Rows are points. The points of each table are mixes of a few directions, plus a little noise. How many directions does each table use, and how many do they share? Where both have some left over, give the other angles between the two spaces (their principal angles), to ten degrees, smallest first.

First (7 x 3)
[[ 1.31  0.10 -2.30]
 [-1.24 -0.09  2.09]
 [-1.59 -0.10  2.75]
 [ 0.01  0.00 -0.03]
 [ 0.36  0.02 -0.60]
 [ 1.80  0.14 -3.09]
 [-0.67 -0.06  1.14]]
Second (6 x 3)
[[ 0.09 -0.01 -0.11]
 [ 2.40  0.20 -4.19]
 [-0.44 -0.02  0.80]
 [-0.70 -0.05  1.19]
 [-0.01  0.00 -0.04]
 [-1.34 -0.10  2.30]]
Directions: first 1, second 1, shared 1

First (7 x 8)
[[-0.81 -1.70  1.44  0.13  0.24 -0.91  0.00 -0.15]
 [-0.68 -1.82 -0.06  0.91 -1.23 -1.01 -0.43 -2.28]
 [ 0.44 -1.13 -0.88 -0.67 -0.10 -1.71 -0.82 -1.16]
 [ 0.53  3.68 -0.05 -0.96 -0.35  0.71  2.13  1.68]
 [-1.56  1.51  2.42 -0.23  2.04  0.51  1.95  1.57]
 [ 2.56 -0.41 -1.56 -0.38 -2.18  0.80 -1.39  1.66]
 [-0.51 -0.18 -1.30  1.22  1.61  1.59 -1.40 -1.32]]
Second (7 x 8)
[[ 1.56  0.61 -2.18  1.32 -1.98  2.75 -1.28  0.25]
 [-0.42 -1.51  0.83 -0.84  0.68 -2.12 -0.06 -0.40]
 [ 1.56  1.95 -2.45  1.79 -2.13  4.09 -0.88  0.61]
 [ 0.21 -0.83 -0.06 -0.17 -0.16 -0.61 -0.46 -0.18]
 [-0.26  0.05  0.26 -0.12  0.26 -0.22  0.25  0.01]
 [-1.08 -1.07  1.65 -1.16  1.44 -2.55  0.70 -0.35]
 [-1.58  0.78  1.92 -0.80  1.83 -1.35  1.77  0.08]]
Directions: first 5, second 2, shared 2

First (8 x 11)
[[ 0.22  1.91 -1.21  0.28  0.56  2.11 -1.59  0.35  0.52  0.60  0.13]
 [ 2.27 -0.27  2.87 -0.36 -2.42  2.06 -1.04 -0.52  0.87  0.52 -1.01]
 [-0.24 -1.17  0.37  0.47  0.12 -1.68  0.99 -0.23  0.30 -1.63  0.02]
 [ 2.95  0.34  1.09  0.02 -2.89  0.00 -0.47 -0.82 -0.54 -0.16  1.60]
 [-1.29  0.14 -0.15  0.12  1.85  1.17 -0.47  0.71  1.09  0.20 -1.46]
 [ 0.77 -1.63  1.69 -0.18  3.07 -2.30  0.89  2.03  0.47  0.50  0.29]
 [-3.49 -0.28 -2.24  0.26 -1.69 -0.31  1.26 -2.16 -0.78 -1.86 -1.06]
 [-1.19  0.94 -2.40 -0.58  1.41 -1.03  0.49  0.61 -1.96  1.78  1.49]]
Second (10 x 11)
[[ 1.91 -1.19  1.85  0.57  1.71 -1.73  0.25  1.34  1.24 -1.02  0.62]
 [ 1.01  1.96 -1.13  0.16 -1.80  1.88 -1.39 -0.76 -0.35  0.35  0.91]
 [-0.05 -2.63  2.40 -0.32  1.97 -2.37  1.54  1.21  0.57 -0.13 -0.85]
 [ 0.48  1.05 -1.66  1.67  1.76 -0.64 -0.68  0.56  1.38 -2.52  1.31]
 [ 2.07  1.42 -0.67  1.21  0.30  0.28 -1.30  0.37  1.03 -1.44  1.67]
 [-1.16  0.12 -0.79 -0.07  0.00  0.16  0.21 -0.32 -0.28  0.01 -0.39]
 [ 0.36  1.14 -0.42 -0.48 -1.99  1.68 -0.77 -0.85 -0.82  1.17  0.14]
 [-2.48 -2.23  1.33 -1.55 -0.02 -0.78  1.87 -0.22 -1.15  1.76 -2.19]
 [ 2.58  0.12  1.98 -0.71 -1.88  0.97 -0.72 -0.03 -0.38  1.59  0.47]
 [-4.72  0.24 -2.88 -0.47 -0.06  0.55  1.00 -1.29 -1.23  0.25 -1.71]]
Directions: first 5, second 3, shared 3

First (11 x 14)
[[-0.15 -1.40 -1.41  0.58  1.88 -0.97 -1.69 -1.89 -1.65  0.32  0.22  0.41
   0.42 -1.79]
 [-1.76 -0.25  2.71  0.65 -2.52  0.93  0.19  1.46  0.36  0.85 -1.02 -1.17
  -0.16  0.66]
 [-1.18 -1.59 -0.08  1.86  1.23 -1.35 -2.19 -1.43 -1.80 -0.03 -0.20  1.03
   0.41 -1.52]
 [-1.69 -0.38  2.75 -0.66 -3.36  2.13  0.85  1.71  0.65  2.14 -1.20 -3.02
  -0.22  0.54]
 [ 1.63  0.50 -2.29 -0.34  2.24 -1.02 -0.08 -1.11 -0.13 -1.18  0.96  1.51
   0.10 -0.29]
 [-0.51 -1.00 -0.06 -0.45 -0.20  0.57 -0.45 -0.53 -0.66  1.38 -0.29 -1.46
   0.16 -0.97]
 [-0.08 -0.17 -0.01 -0.11 -0.06  0.13 -0.06 -0.08 -0.10  0.27 -0.05 -0.30
   0.03 -0.17]
 [ 1.06  2.00 -0.05  1.37  0.88 -1.65  0.60  0.85  1.14 -3.26  0.69  3.65
  -0.27  1.90]
 [ 2.00  0.79 -1.98 -2.87  0.37  1.30  1.65 -0.15  0.92  0.84  0.66 -1.72
  -0.15  0.07]
 [-0.45  1.80  2.76 -0.01 -2.99  1.12  2.01  2.88  2.16 -0.64 -0.57 -0.20
  -0.58  2.63]
 [ 1.14 -0.30 -2.35 -0.01  2.53 -1.18 -0.84 -1.71 -0.87 -0.69  0.81  1.26
   0.27 -1.07]]
Second (10 x 14)
[[-0.19 -0.03 -0.33  0.19  0.14 -0.05 -0.18 -0.06  0.74  0.14 -0.22  0.58
   0.15 -0.50]
 [ 1.33  0.23  2.36 -1.34 -1.01  0.35  1.28  0.41 -5.19 -0.97  1.55 -4.04
  -1.07  3.52]
 [-1.26 -0.22 -2.25  1.28  0.97 -0.33 -1.22 -0.38  4.93  0.93 -1.47  3.84
   1.02 -3.35]
 [ 0.37  0.07  0.67 -0.38 -0.28  0.10  0.36  0.12 -1.46 -0.27  0.43 -1.14
  -0.31  1.00]
 [-0.59 -0.10 -1.05  0.60  0.45 -0.15 -0.58 -0.18  2.31  0.43 -0.69  1.80
   0.48 -1.57]
 [ 1.24  0.21  2.20 -1.25 -0.94  0.32  1.20  0.37 -4.83 -0.91  1.44 -3.76
  -1.00  3.29]
 [ 0.41  0.07  0.74 -0.42 -0.31  0.11  0.40  0.13 -1.61 -0.30  0.48 -1.25
  -0.33  1.10]
 [-0.67 -0.11 -1.19  0.68  0.51 -0.17 -0.65 -0.21  2.62  0.49 -0.78  2.04
   0.54 -1.78]
 [-0.36 -0.07 -0.65  0.37  0.27 -0.09 -0.35 -0.11  1.41  0.26 -0.42  1.10
   0.30 -0.96]
 [-0.28 -0.04 -0.49  0.28  0.21 -0.07 -0.27 -0.08  1.08  0.20 -0.33  0.84
   0.23 -0.74]]
Directions: first 3, second 1, shared 0; angles 70

First (9 x 20)
[[-0.01  2.14 -0.46  0.14  0.45  1.75 -1.10 -2.34 -0.42 -1.91  0.27 -0.18
  -0.86  0.44  4.44  0.05  1.00  0.99 -0.16 -1.09]
 [ 0.75  2.34  0.78 -0.62 -0.91  1.54 -1.75 -1.42  0.92  0.04  0.50 -1.02
  -0.39  0.54  2.23  0.01  0.17  1.88 -0.07 -0.64]
 [-1.42 -0.77 -0.02  2.68  2.89 -2.01  0.12  0.31 -0.73 -0.49  0.60  2.23
   0.90  1.14 -1.19 -1.44  0.58 -0.26  1.56  0.90]
 [-1.80  0.59 -0.40  1.59  1.70 -0.15  0.16 -0.81 -0.27 -0.90 -0.65  2.14
   0.34  0.40  0.99 -0.50  0.83 -0.71  0.96  1.02]
 [ 2.66 -3.88  0.11 -0.12  1.00 -2.61  0.52  1.88 -1.61  0.11  1.90 -1.83
   0.16  0.82 -3.63 -0.67 -0.58  0.98 -0.01 -2.28]
 [-0.80 -0.68  0.42 -1.34 -2.36  1.80  0.72  1.46  1.13  2.98 -2.21 -0.30
  -0.24 -0.96 -1.33  2.42 -0.45 -2.62 -1.64  3.21]
 [ 2.69  0.07  0.58 -3.14 -2.55  0.25 -0.06  0.12  0.98  0.26 -0.41 -2.54
   0.21 -0.80 -1.97 -0.22 -1.01  2.22  0.27 -2.65]
 [-1.28 -0.02 -0.61  1.69  0.46 -1.51  0.76  0.94 -0.36 -0.30  1.98  0.91
  -0.24 -0.68  0.67 -0.24 -0.85 -1.24 -0.96  0.56]
 [-0.89  0.18 -0.37 -0.86 -0.73  1.01  0.80 -0.22  0.39  0.15 -1.99  0.65
   0.13 -0.83 -0.13  0.73  0.22 -1.21  0.10  0.95]]
Second (10 x 20)
[[ 0.75 -2.17 -0.98  0.37  0.05 -2.47  1.54  1.75 -1.23 -0.74  2.45 -0.74
  -0.38 -1.00 -1.11 -0.30 -1.34 -0.76 -1.23 -1.56]
 [ 0.00  0.00  0.01  0.00  0.00  0.01  0.00 -0.01  0.01  0.00  0.00  0.01
  -0.01  0.00  0.00  0.00  0.01  0.00  0.00 -0.01]
 [-0.28  0.80  0.37 -0.13 -0.01  0.91 -0.56 -0.65  0.45  0.28 -0.91  0.28
   0.14  0.36  0.41  0.12  0.48  0.28  0.44  0.59]
 [ 0.27 -0.80 -0.37  0.14  0.01 -0.90  0.57  0.64 -0.45 -0.27  0.90 -0.28
  -0.15 -0.37 -0.41 -0.11 -0.49 -0.28 -0.46 -0.56]
 [-1.91  5.54  2.57 -0.96 -0.14  6.30 -3.95 -4.47  3.14  1.90 -6.24  1.88
   0.94  2.57  2.83  0.76  3.43  1.95  3.13  4.00]
 [ 0.79 -2.25 -1.03  0.39  0.07 -2.54  1.61  1.81 -1.29 -0.77  2.53 -0.77
  -0.39 -1.04 -1.15 -0.32 -1.39 -0.79 -1.27 -1.62]
 [-0.43  1.22  0.56 -0.22 -0.04  1.37 -0.87 -0.98  0.70  0.41 -1.36  0.41
   0.20  0.56  0.62  0.17  0.76  0.43  0.69  0.87]
 [-0.26  0.75  0.34 -0.14 -0.02  0.85 -0.54 -0.61  0.43  0.25 -0.84  0.26
   0.13  0.35  0.38  0.09  0.45  0.27  0.43  0.54]
 [ 0.61 -1.76 -0.82  0.30  0.04 -2.00  1.27  1.42 -1.01 -0.60  1.99 -0.61
  -0.30 -0.80 -0.90 -0.26 -1.09 -0.61 -0.99 -1.27]
 [ 0.46 -1.32 -0.61  0.23  0.03 -1.49  0.94  1.07 -0.76 -0.46  1.49 -0.45
  -0.23 -0.61 -0.67 -0.17 -0.82 -0.47 -0.75 -0.95]]
Directions: first 6, second 1, shared 1

First (11 x 32)
[[-1.06  1.58 -0.90 -0.38  0.33  0.51 -1.09  1.46  1.62  0.18  1.44 -1.23
   1.11 -1.54 -0.06  0.33 -0.76 -0.12  0.68  0.44 -0.42 -1.22  0.29 -0.33
  -0.45 -0.70  1.08 -1.00  0.17 -1.05  1.64  0.63]
 [-0.45  0.65 -0.88 -2.10 -0.71 -1.16 -0.34 -0.99  1.17 -0.49  1.43 -0.25
  -1.30 -0.93 -0.52 -0.19 -0.36 -0.22 -0.43  1.09  0.12 -0.29  0.10  1.00
  -0.90  1.28  1.47  0.71 -1.50  1.43  0.44 -0.33]
 [ 0.31 -1.45  1.00  2.03  0.40 -0.29  0.21  1.02 -1.56  1.28 -2.07  1.03
   0.27  2.84  0.61 -0.52  0.04 -1.22 -0.11 -0.77 -0.15  0.58 -1.00 -1.62
  -0.18  0.45 -2.75 -0.59  3.19 -0.84 -1.62  0.85]
 [-1.77  1.14 -0.90 -0.29 -2.89 -2.14  1.09  2.48  0.60 -0.26  0.48  1.21
   0.78  1.18 -1.46  1.17  0.44 -2.87  0.32  0.58 -1.08  0.26  0.77 -2.38
   0.96  0.63 -1.23  0.35  1.65 -1.63  1.25  2.55]
 [ 1.05  0.40  0.87  1.78 -0.14  1.84  2.91  0.20 -1.30 -1.66 -1.22  0.86
   1.44 -0.50 -1.12  2.37  2.43  1.59  0.04 -1.13  0.35  0.18  2.63  0.88
   2.52 -3.25  1.49  0.10 -3.89 -1.46  1.51 -1.69]
 [-0.56  0.10 -0.31 -1.15  0.22 -1.59 -2.48 -0.60  0.29 -0.16  0.60 -0.82
  -0.57 -1.08 -0.59 -2.68 -1.25 -0.43 -0.97  1.07 -0.63  0.17 -1.21  0.45
  -0.67  1.54  0.59  1.73  0.66  1.58 -0.92  0.37]
 [ 1.28 -1.89  0.77 -0.25  0.97 -0.44 -0.25 -2.38 -1.17  0.56 -1.07  0.46
  -2.12  1.31  0.85 -1.38 -0.22  0.48 -0.96 -0.07  0.82  0.64 -1.26  1.19
  -1.32  1.66 -0.60  0.59  0.03  2.18 -2.32 -1.33]
 [-1.10  0.33  0.81  2.43  2.41 -2.54 -2.36  2.88 -1.26  0.92 -2.37  0.16
   0.65  1.91 -1.97 -3.00 -0.65 -2.91 -2.49  1.02 -1.24 -1.57 -0.55 -0.38
  -2.21  0.93  0.86  0.35  1.51 -0.66 -0.47 -0.28]
 [ 2.78 -2.37  0.79 -0.31  1.09  3.63  2.32 -3.77 -0.47  0.90 -0.18  0.09
  -1.92  0.67  3.51  2.21  0.58  3.48  1.56 -1.87  2.44  0.78 -0.49  1.58
  -0.43 -0.56 -1.30 -2.18 -1.13  1.27 -1.42 -2.20]
 [-0.67  1.16 -0.66 -0.41 -1.48  1.64 -0.93  0.76  1.02 -1.09  1.80 -1.33
   2.59 -3.22  0.14  0.20 -0.40  1.45  1.89 -0.48 -0.92  0.96  0.19 -1.29
   3.23 -2.12 -0.56  0.72  0.97 -1.38  1.00  2.11]
 [ 0.24  0.36 -0.59 -1.32 -0.30  0.63  0.92 -1.05  1.03 -0.10  1.18 -0.19
  -0.93 -0.54  0.53  1.44  0.16  0.74  0.51  0.14  0.76 -0.43  0.53  0.91
  -0.67  0.11  0.90 -0.77 -1.64  0.54  0.84 -0.73]]
Second (8 x 32)
[[-0.01 -0.01 -0.01  0.02 -0.02 -0.01 -0.06  0.01  0.01  0.00  0.01  0.00
   0.03  0.00  0.01 -0.02 -0.03 -0.03  0.00  0.00 -0.02  0.02  0.01 -0.04
   0.02  0.01 -0.01  0.03  0.06  0.01  0.00  0.04]
 [ 1.12 -0.42  0.30 -0.10  0.43  0.69  2.30 -1.37 -0.33 -0.14 -0.52  0.82
  -1.39  0.93  0.19  1.86  1.24  0.77 -0.31 -0.31  1.23 -0.46  1.15  1.59
  -0.83 -0.24  1.17 -0.89 -2.99  0.57  0.41 -2.16]
 [ 1.27 -0.48  0.34 -0.11  0.49  0.77  2.62 -1.57 -0.38 -0.20 -0.58  0.93
  -1.61  1.04  0.24  2.13  1.40  0.89 -0.36 -0.35  1.39 -0.51  1.31  1.84
  -0.96 -0.28  1.32 -1.01 -3.44  0.68  0.49 -2.46]
 [ 0.91 -0.32  0.27 -0.07  0.34  0.58  1.92 -1.13 -0.27 -0.15 -0.43  0.69
  -1.16  0.76  0.18  1.57  1.02  0.65 -0.27 -0.26  1.02 -0.36  0.95  1.34
  -0.70 -0.18  0.97 -0.72 -2.49  0.49  0.36 -1.80]
 [-0.23  0.08 -0.07  0.03 -0.08 -0.15 -0.48  0.28  0.07  0.04  0.13 -0.18
   0.28 -0.18 -0.04 -0.38 -0.24 -0.16  0.06  0.04 -0.23  0.08 -0.24 -0.33
   0.16  0.07 -0.22  0.18  0.62 -0.12 -0.09  0.44]
 [-1.41  0.52 -0.39  0.12 -0.55 -0.86 -2.87  1.77  0.44  0.22  0.66 -1.03
   1.76 -1.18 -0.24 -2.37 -1.57 -0.96  0.39  0.39 -1.56  0.58 -1.43 -2.03
   1.04  0.29 -1.48  1.11  3.81 -0.76 -0.53  2.74]
 [ 1.01 -0.38  0.28 -0.09  0.39  0.63  2.10 -1.24 -0.29 -0.15 -0.48  0.73
  -1.27  0.85  0.20  1.71  1.12  0.71 -0.28 -0.30  1.11 -0.42  1.02  1.47
  -0.74 -0.20  1.06 -0.79 -2.77  0.54  0.39 -1.98]
 [-2.69  0.99 -0.73  0.22 -1.03 -1.61 -5.51  3.29  0.81  0.42  1.21 -1.94
   3.34 -2.20 -0.49 -4.48 -2.95 -1.85  0.79  0.74 -2.95  1.04 -2.72 -3.85
   1.98  0.56 -2.80  2.10  7.20 -1.40 -1.00  5.19]]
Directions: first 6, second 1, shared 1

First (10 x 32)
[[ 0.12  0.04  0.07  0.34  0.14 -0.03  0.13 -0.03 -0.06 -0.29 -0.02 -0.06
  -0.24 -0.04  0.15 -0.22  0.07  0.13  0.01  0.06 -0.07  0.24  0.45  0.09
  -0.37 -0.20 -0.31 -0.13  0.21  0.20  0.02  0.16]
 [ 1.40  0.25  1.03  2.63  1.02 -0.24  0.98 -0.61 -0.52 -2.05  0.21 -0.17
  -2.25 -0.57  1.48 -1.94  0.40  1.32  0.36  0.74 -0.40  1.87  3.71  0.73
  -3.07 -1.96 -2.77 -0.59  2.12  1.36  0.17  1.95]
 [ 0.58  0.12  0.38  1.09  0.44 -0.14  0.41 -0.21 -0.21 -0.92  0.08 -0.08
  -1.04 -0.25  0.68 -0.79  0.16  0.55  0.19  0.31 -0.19  0.81  1.60  0.30
  -1.30 -0.84 -1.22 -0.30  0.91  0.60  0.07  0.82]
 [-0.18 -0.04 -0.12 -0.35 -0.15  0.06 -0.12  0.11  0.11  0.29 -0.04  0.10
   0.29  0.07 -0.23  0.30 -0.04 -0.19 -0.08 -0.12  0.09 -0.28 -0.53 -0.10
   0.41  0.31  0.42  0.08 -0.30 -0.17 -0.04 -0.29]
 [ 1.58  0.36  1.15  2.90  1.15 -0.29  1.06 -0.57 -0.57 -2.33  0.16 -0.33
  -2.64 -0.61  1.72 -2.20  0.45  1.50  0.46  0.85 -0.46  2.12  4.18  0.84
  -3.40 -2.25 -3.13 -0.74  2.44  1.60  0.18  2.24]
 [-1.46 -0.25 -1.12 -2.81 -1.12  0.31 -1.05  0.60  0.57  2.15 -0.19  0.32
   2.51  0.59 -1.64  2.02 -0.41 -1.40 -0.45 -0.74  0.43 -1.96 -3.95 -0.82
   3.27  2.11  2.93  0.63 -2.26 -1.46 -0.17 -2.10]
 [-0.66 -0.12 -0.48 -1.30 -0.54  0.15 -0.48  0.29  0.21  1.05 -0.12  0.15
   1.18  0.30 -0.72  0.96 -0.21 -0.67 -0.17 -0.33  0.18 -0.94 -1.92 -0.42
   1.51  1.01  1.47  0.29 -1.08 -0.70 -0.06 -1.03]
 [-2.44 -0.52 -1.73 -4.51 -1.73  0.45 -1.75  0.89  0.84  3.58 -0.33  0.44
   4.06  0.98 -2.59  3.35 -0.68 -2.26 -0.63 -1.26  0.68 -3.23 -6.41 -1.30
   5.28  3.44  4.81  1.06 -3.67 -2.38 -0.32 -3.44]
 [ 0.78  0.17  0.54  1.52  0.57 -0.16  0.56 -0.34 -0.30 -1.18  0.14 -0.18
  -1.25 -0.32  0.87 -1.08  0.27  0.74  0.19  0.42 -0.19  1.07  2.13  0.46
  -1.68 -1.12 -1.56 -0.34  1.19  0.77  0.11  1.10]
 [ 0.31  0.07  0.19  0.52  0.20 -0.02  0.20 -0.14 -0.12 -0.47  0.04 -0.10
  -0.48 -0.12  0.32 -0.43  0.10  0.28  0.09  0.15 -0.14  0.39  0.74  0.18
  -0.65 -0.38 -0.52 -0.13  0.43  0.27  0.03  0.41]]
Second (8 x 32)
[[-0.16 -2.46 -3.06 -1.83 -0.91 -1.26  4.23 -2.01 -1.48  1.26  2.97  2.76
   0.63  0.64 -0.43 -3.13  1.08 -3.50 -1.42 -2.10 -0.77 -0.89  0.32 -2.24
   0.89 -3.47 -2.01  0.68  1.07 -0.90  1.39  0.02]
 [-0.15 -2.65 -3.30 -1.97 -1.00 -1.37  4.51 -2.18 -1.58  1.35  3.18  3.00
   0.68  0.63 -0.46 -3.41  1.23 -3.79 -1.59 -2.28 -0.89 -0.99  0.35 -2.38
   1.00 -3.70 -2.16  0.71  1.16 -1.03  1.56  0.00]
 [ 0.01 -0.39 -0.55 -0.27 -0.14 -0.19  0.68 -0.32 -0.21  0.19  0.46  0.42
   0.10  0.11 -0.10 -0.47  0.22 -0.61 -0.22 -0.40 -0.11 -0.16  0.07 -0.42
   0.12 -0.59 -0.29  0.15  0.17 -0.12  0.20 -0.01]
 [ 0.07  1.48  1.77  0.99  0.55  0.72 -2.40  1.16  0.81 -0.74 -1.67 -1.59
  -0.37 -0.29  0.26  1.76 -0.68  2.01  0.83  1.15  0.47  0.46 -0.15  1.28
  -0.49  1.98  1.13 -0.44 -0.63  0.49 -0.82 -0.07]
 [ 0.12  2.32  2.89  1.71  0.82  1.19 -3.94  1.90  1.38 -1.18 -2.77 -2.63
  -0.56 -0.53  0.41  2.92 -1.02  3.29  1.33  1.96  0.74  0.83 -0.28  2.09
  -0.79  3.23  1.84 -0.65 -1.09  0.85 -1.37  0.01]
 [ 0.03  0.97  1.24  0.73  0.43  0.53 -1.72  0.84  0.56 -0.47 -1.19 -1.16
  -0.24 -0.26  0.14  1.32 -0.45  1.45  0.61  0.86  0.35  0.39 -0.15  0.92
  -0.36  1.44  0.81 -0.27 -0.41  0.37 -0.57 -0.05]
 [-0.03 -0.38 -0.54 -0.32 -0.19 -0.24  0.77 -0.33 -0.27  0.22  0.48  0.53
   0.02  0.11 -0.08 -0.59  0.18 -0.55 -0.22 -0.37 -0.10 -0.15  0.06 -0.39
   0.21 -0.63 -0.39  0.13  0.23 -0.21  0.15  0.00]
 [ 0.10  1.23  1.56  0.93  0.47  0.65 -2.14  1.02  0.81 -0.61 -1.47 -1.44
  -0.31 -0.29  0.24  1.56 -0.55  1.74  0.69  1.03  0.36  0.45 -0.13  1.12
  -0.42  1.72  1.03 -0.34 -0.59  0.48 -0.73 -0.04]]
Directions: first 1, second 1, shared 0; angles 90
